Each row is a point. A path goes straight from each point to the next, and from the last back to the first. The post is the endless flat space through its rows: a point in 2 columns, a line in 3, a plane in 4, and so on, so that a path can go around it. How many times does the path go around the post? Going back the other way cancels.

Post:
[[13, 28]]
Path:
[[-34, 65],
[38, 84],
[45, 37],
[22, 15],
[8, 10],
[-42, 7],
[-34, -33],
[41, -10],
[81, 48],
[31, 70],
[-4, 46],
[2, 65],
[39, 46],
[58, 31],
[8, -19],
[-12, 7],
[-26, 29],
[-8, 72],
[-16, 35],
[-52, 3]]
Times around: 1

Post:
[[19, -16, -13, -14, 55, 99, -39, 3],
[-16, -49, 33, -5, 8, 15, 1, 44],
[-23, -17, 11, 19, -18, 41, -19, 50],
[72, -4, 74, 21, -18, -1, -3, -36],
[-50, -27, -9, -44, 29, 30, -70, -15],
[70, 56, 54, -8, 3, -54, -12, -31],
[-9, 11, 34, -16, 43, 38, -2, -81]]
Path:
[[-56, 111, -6, -48, -4, -16, 32, -75],
[63, -20, 19, 14, -48, -21, -17, 2],
[16, 46, 17, -10, 79, -7, 28, -12],
[12, -16, 61, 0, 2, -38, -8, 17],
[-1, -13, 29, -56, 40, 30, -92, -36],
[61, 56, 5, -56, 32, 71, -21, -41],
[1, -88, -22, -34, 3, 29, -55, -27],
[2, -69, -4, -78, 50, 49, 1, 14],
[53, 17, 41, -10, -57, 43, -58, 2],
[-86, 9, 45, -16, 50, 12, 10, -29],
[-12, -50, 26, 0, 58, 66, -20, -51],
[32, -78, 13, 6, 34, -2, -8, 21],
[-27, -16, 35, -30, 8, -3, 21, -47]]
Times around: 0
